Rows are points. Examples show where two turns around zero, p and q, send a point. Where does a point land after both, in the order given? Backwards means that the second turn is done in reverse. Each puzzle has new turns, and all numbers are rounded.

Turn p:
[-21  43] => [45 16]
[12 -4] => [ -5 -11]
[ 19 -26] => [-28 -16]
[-11 -13] => [-12  12]
Turn q:
[-23  27] => [-3 35]
[-10 -27] => [-24 -16]
[39 19] => [43 -8]
[-1  7] => [3 6]
[ -4 -27] => [-19 -19]
Where do these land?
q, then p: [ -2 -32] => [-22  23]
p, then q: [-11  16] => [19 -3]
p, then q: [-38  -2] => [24 29]
p, then q: [38 11] => [-18 -35]
p, then q: [14  7] => [ -4 -15]

Turn p:
[-21   6  15  18  -1 -12] => [-12 -17 -21  15   4   7]
[-16  -8  12 -18   6  18] => [-10  -6  13 -14  22  12]
[ 31   6  -6  20  13 -31] => [ 28 -11  -6  20 -30 -19]
[ 11   7   6 -17 -13  -2] => [-14   1  12 -10 -11 -11]
[-23   1  16 -18  10 -14] => [-10 -29  -8 -17  11   0]
[ 41 -30   9   0 -24  10] => [  0  17  36   3 -37  21]
[  8   5  -9  48 -10  15] => [  4  26 -10  44  -3   9]
[-11   7   2  -9   7  17] => [-6  2  6 -4 22 -2]
[-20   7 -45 -23  12  -3] => [ 18  17 -23 -36  20 -18]
Turn q:
[  0 -25   7  -3  19 -17] => [  1  -6  -1 -20   9 -29]
[ 30 -25  11   9  14  11] => [  4 -25  27  -2 -11 -24]
[-11  21   2  -7 -13   8] => [ 1 15  0  7  4 24]
[-18 -24  17  35  17 -22] => [-37   2  -1  -4  15 -40]
[ -7  -2 -15 -18 -26   0] => [  2   3 -13 -18 -12  25]
[-16  23 -14  -8 -25  15] => [ -3   9 -11   8  -2  40]
[ -7 -12 -26 -19  18  14] => [ 16 -29 -14 -10  16   9]
[ 30  19   5  30  16 -19] => [  4   8   1  35 -16 -35]
[ -1  25  13 -19 -19  10] => [12 23 12  3 -2 28]
Where do these land?
q, then p: [-23  14 -24  -8 -17  14] => [ 8 31  8  1 27  6]
q, then p: [-2 26 25 18 14 13] => [  1 -21  -7  38  10   0]
q, then p backwards: [ 31 -29 -18  13  -3 -14] => [ 16  12   7 -13  -5 -43]
p, then q backwards: [ -8   2  -6 -19  26  28] => [-16  -5  23 -20  24   8]
q, then p: [-22 -27  25  -3 -19 -19] => [-22 -18  -6 -31  19 -20]
q, then p: [ 15  26  25  -4   1 -15] => [-11  -7   0  26 -12 -27]
p, then q: [-22 -20 -10  13 -10   0] => [  7 -21  -4  14   4  23]
q, then p: [  9 -13   9  -1 -15   5] => [-20  -4   7  -8  -2   6]
p, then q: [ 22  22 -26  -8  23 -12] => [ 19  18 -11  -3 -28 -28]

Turn p:
[-11  33 -23   5 -15 -14  -5 -11 -18] => [-29   0  -5   8   7   3  -8 -39  -7]
[ 14   1  -3  -8  17  -6   7 -14   8] => [  9   3 -15  -6   7   7   9  -2  19]
[ 11 -21  11   0  -5 -34  16   2 -12] => [ 20  -5  14  19  17 -24   1  -5  20]
[ 16  10  31  13  22   8 -22  28  -6] => [ 13  41  -6  12   0  -6   9  22 -27]
[ 10 -12  -2   9  12   7  -2 -34  18] => [13  4 -2 -8 -4 33 -5  4 25]
[-15  17  -4  -4 -32 -11  -7 -18  15] => [-12  -1   6 -19 -12  -4 -27 -29   6]
[13 17 -9  6  7 12  5 -4  8] => [ -9   9 -12  -2 -12  12  14  -4   5]
[-12 -39   2  -2   7 -29   2  22 -16] => [ 11 -19  10  25  28 -25 -12  23   4]
[ -5 -13  -1 -21   0  14 -19  18 -11] => [ 11 -17 -10  -1   1  -6  -5  13 -30]
[ -3  18  25   5  -7   2  -2  -8 -14] => [  3  20  18  -7   6   1   5 -16 -14]
[  8   1 -28  13 -25  28  30   7   1] => [-22 -25  10  10 -37   6  24  -6   6]
[-27 -13   1 -16  17  25  -2  13  27] => [ -9 -12  -6 -31  -3   2  -5  41  -7]
Turn q:
[-21  21 -10  30  10 -15 -19  24   9] => [ 32  -4 -12  16  13 -12  -9   4  37]
[ 11  -5  16 -11  -7  26   6 -11 -28] => [-28  -4  15  -7   8   5 -19  -4 -25]
[  5 -20  -8  21   2 -24 -15  24  18] => [ 32 -17   4   1 -24   4   5   9  25]
[-10 -20  15  -9   0  19  18 -30  -5] => [-28   9  13 -15   3  15   7 -28 -10]
[ 6  4 -2 28 10 -6 18 21 15] => [ 15 -15   6  22  10  14  16  11  17]
[  2  16 -19  -2  -6 -13 -14  29  38] => [ 26  14 -22  10 -13   2   7  34  21]
[-12 -16   0 -17 -11  11  22  -7 -27] => [-38 -13  -8  -6  -2   6  -4 -17 -11]
[  9  -4  13 -16 -22 -21  15 -26   5] => [-14  15   5  13 -27  -7  18 -14 -22]
[ -5   4  -3 -12  27  18  -9  -7  -9] => [ -4   3   0 -27  25  -8  -2   2  -3]
[ 11  -2  16 -28  -2 -13  11 -14 -15] => [-25   1   9  -2 -11 -20  12  -2 -22]
[ -5   8  12  -5  -4  24 -16  -7  -8] => [ -9  16   7  -9  11  -1 -25  -1  -4]
[  8  13 -33  20   2  -5 -16   4   7] => [ 38  -5 -21   4   7   3  -5   6  -3]
Where do these land?
p, then q: [ 15   2  -1 -25 -26   9  10  11  -7] => [ -9 -13   0   6 -27   0  10 -17 -22]
q, then p: [ -2   0 -14 -16  10  20  19  21 -17] => [-13 -25  -7   0  14   0  -4  31  -9]
q, then p: [-13 -21   8  12  15  -3 -32 -28   0] => [ 33   9 -12 -27   3   3  -3 -27   8]
p, then q: [ -6 -13  10  19  10   6  -7 -13  21] => [ -1  17   4   0   4   5 -16  28  10]
q, then p: [ 17  10  15  -8  -4   9  28  19 -16] => [-15   0  24  12  15  -5  -4  29 -13]
p, then q: [-23 -15  10   6   3 -22 -10   2  12] => [ 16   6  10 -11  -3 -21  -6  16  20]
q, then p: [ 11  -9 -18   7   1 -16   6 -14  22] => [  6 -10   6   6 -16   3  27 -16  10]
p, then q backwards: [-15  -8   6  17   2 -29  -2 -32  -4] => [-20   6  20  29   6  26  -7   2  -2]
p, then q backwards: [ 13  12 -14   8 -22  10  10  25 -15] => [  8  -3   9  -8 -17 -31  21 -10  -8]
p, then q: [  4  -4  16   2  26 -18 -22   3  -9] => [ 23 -11   1  -1  26 -13   0  18  -4]
p, then q: [ -1  48 -18 -22 -13  35  -1   6  12] => [-37   4 -46  -3  -9  -2  -8 -27 -18]
